Rows are points. Examples show where two turns around zero, p and q, send a point. Where does a point land after both, in the order given? Backwards means that the second turn is done in reverse. Each puzzle has new turns, and all numbers are rounded.
In the rows, zero is written as 128.

Turn p:
[118 101] => [ 99 128]
[142  93] => [100 103]
[161 196] => [203 121]
[ 91 122] => [110 161]
Turn q:
[181 128] => [164  89]
[134 110] => [119 111]
[ 69 145] => [101 183]
Where do these land?
p, then q backwards: [174 144] => [177 125]
q, then p backwards: [141 168] => [125 170]
q, then p: [124  83] => [ 90 152]
q, then p backwards: [ 73 116] => [82 96]

Turn p:
[ 55 144 128  80] => [ 81 157 100  64]
[128 107 152 113] => [123 122 157 110]
[ 78  97 115 120] => [ 68 131 128 117]
[188 152  74 139] => [171  86  83 167]
[154 139 112 152] => [149 122 116 160]
[142  69 154 123] => [113  99 186 128]
[151 187 160 168] => [188 178 125 150]
Turn q:
[116 122 106 162] => [105 100 107 122]
[ 99 103 121  92] => [144 142 131  80]
[ 92 122 153 176] => [ 66 117 141 120]
[144 197 126 103] => [143 179  98 172]
[222  99 132  83] => [220 107 168 163]
[ 94 125 130 152] => [ 91 124 122 110]
Where do these land?
q, then p: [163 129 117 141] => [125 117 145 161]
q, then p: [124 160  54 134] => [107  81  76 162]
q, then p backwards: [123 152  71 105] => [132 186  99 117]
q, then p: [126 138 196 108] => [161 188 142 111]
q, then p: [119 113 182 153] => [113 173 161 105]
p, then q: [138 112  76 105] => [136  92 121  82]
q, then p: [104  91 201 149] => [115 180 174  76]

Turn p:
[115 172 152 148 176 113 147 118] => [ 91 183 130 128 150 101 145 115]
[138 106 125 119  57 111 126 117] => [136  85 123 123  68 128 103 132]
[115 124 128 118 155 104 123  88] => [102 138 131 139 149 115  88 120]
[129 153 118 157 164 112 106 123] => [134 167 122 159 148 103 129 130]
[134  96 154 151  95 161 105 104] => [146 117 166 150  92 160 118 100]
[140 157  98  68  96 167 129 156] => [150 116  71  86 123 179 136 148]
[ 94 146 121  94 135 163 122 225] => [135 128 117 100 153 174 192 202]
[111 144 100 150 165 118 159 103] => [ 95 134 105 152 163 101 137 102]
[176  53 156 148 109 102 134 118] => [163  83 190 117 106  90 104 102]
Turn q:
[134 159  99  88 139 115 113 165] => [115 107  89  98 125 112  98 162]
[ 63 137 153 105 148 118 179 124] => [ 64 162 136 103 157 142 165 139]
[172 112  77 128  98 185 138 149] => [199 127 105 129  85 110 153 161]
[133 100 155 122 146 167 103 108] => [149 106 137 144 134 182 142 125]
[151 141 102 118 107 212 113 101] => [186 147  80 153  97 169 142 148]
[128 132 165 128 123  94 145 129] => [101 141 165 113 128 127 112 116]
[ 96 109 152 207  78  95 116 123] => [ 98 133 168 188 101  91 140  68]
[145 127 161  86  84 113 126 106] => [124 142 138  89  88 160 107  97]
[112 148 105 144 168  99 107 181] => [ 96  89 116 141 157  83 107 160]
[175 130 141 161 153 104 116 109] => [159 125 159 144 157 122  85 112]
[ 98 113  99 121 165 105 151 113] => [116 129 115 106 180 110 156 119]
Where do these land?
q, then p: [131 128  96  88 153  95 109  95] => [139 121 106 133 180 141  81 126]
p, then q: [106 165  91 145  88 139 147  80] => [142 149  82 159 122  97 167  88]
q, then p backwards: [136 147 169 110 154 155  92 130] => [ 92 106 119  93 113 153  95 118]
q, then p: [160 107  94 141 135 125 156 145] => [144 130 133  89 129  85 117 137]
p, then q: [102 134  89 160 110 134 109 173] => [148 138 158 139 119  73 152 155]
p, then q: [ 90  85 167 128 162  89 153 160] => [ 59 105 179 109 145 144 139 140]
q, then p: [171 146  86 174 109  86 116  87] => [156 170 111 157 116  79  68 112]
p, then q: [ 97 158 170  78 102 123  99 155] => [ 96 117 101 127  70 139 133 182]
p, then q: [139  83 156 135 108 174 156  98] => [149 144 146 130 122 191 156  91]
p, then q: [147 128 162 119 159 160 142 158] => [128 154 138  96 144 167 119 160]

Turn p:
[132 143 142 133 103 146  52 128 100] => [152  93 138  88 109  98  90 126  85]
[135  91 121 112 108 157 126 121 147] => [143 119 108 121 134 141 104 162 154]
[111 103 129 103 146 151 156 119 105] => [134 121  97 148 101 149 153 151 134]
[122 145 145 208 139 146 152 114 135] => [ 70 178  98 107 119 122 113 102 116]
[110 147 123 119  93 118  70 160 106] => [174 105 149 121 120  77 107 113 106]
[197  97 135 120 141  99 108 145 146] => [122 128 189 138 153 162  97 162 119]
[113  95 148 110 136 137 136 135 130] => [131 128 127 137 100 131 134 159 149]
[114 127 129 116 150 156 152 137 112] => [141 144 105 134 104 144 153 135 124]
[129 150 145 127 123 110 163 127 100] => [118 126 131 151 107 144 140  87 128]
[120 144  99 142 134 111 159 128 109] => [121 140 111 160 144 127 146 101 116]
[110 146  86 142 129  71 118 101 123] => [103 103 131 152 175  90 149 104 112]
[143 149 133 105 135 135 143 121 225] => [127 152 152  75 172 151 150 134 191]
Turn q:
[126 148  71  84 167 100 172 107 138] => [104 214 127 114 117  99 142 142  99]
[108 115 130 134 169 123  89 163 122] => [123 102 118 141 135 133 117 189 114]
[148  82  77 130  79 146 130 143 112] => [136 132 116  92 152 196 145 101 103]
[144 154 119 137 163 145 161 148 145] => [ 92 143 128 151  91 128 158 138 131]
[148  85 125 103 127 107 134 137 139] => [143 134 145 137 148 135 140 122  80]
[ 83 110 156 149 148 145 121 141 145] => [113 100 140 152 161 123 135 160 157]
[166 127 144 143  87 125 149  99  91] => [149 132 110 138 120 143 107  60 133]
[124 169 155 137 142 151 105  99 138] => [148 119 130 132  97 101 125 140 177]
[114 151 141 157  83 111 100 105 139] => [142  91 111  93 135  97 120 102 154]
[120 140 163 105 114 126 118 137 110] => [132 112 156 129 121 124  89 124 131]
Where do these land?
q, then p backwards: [ 98 119  95 106 119 112 140 139  93] => [166 127 120 172 135 147 122 121 149]
q, then p: [ 85 185 112  92 129 109 132 125  79] => [172  93 165  92 133  71 144 119 123]
p, then q: [148 112 152 185 184 147 129 131 125] => [ 86 121 140  94 116 138  71 143 161]
p, then q: [139  96 179 169 135 125 140 107 151] => [109  98 160  86 151 113 115 156 157]
q, then p: [154 129 113 164  99 118 113 113 156] => [122 108 109 161 156 163 135 137 145]
q, then p backwards: [147 114 124 131  94 156 112 106 128] => [139 159 129  91 113 146 140 134 136]
q, then p: [134 151 112  72 115  93 121 148  89] => [166  74 144 113 100 108 121 115  95]
p, then q: [135 112 157 122 156 166 131 132 161] => [103 120 177 104 102 141 130 132 128]
q, then p: [116 115 132 129 109 133  92 143 159] => [133 132 143 152 110 154 129 162 143]
p, then q: [139 131 147 162 139 146 167 150 141] => [117 128 134  93  98 113 124 130 170]
q, then p: [113 144  85  76 128 104 130 113 126] => [164 101 161 121 115 130 160  92 114]
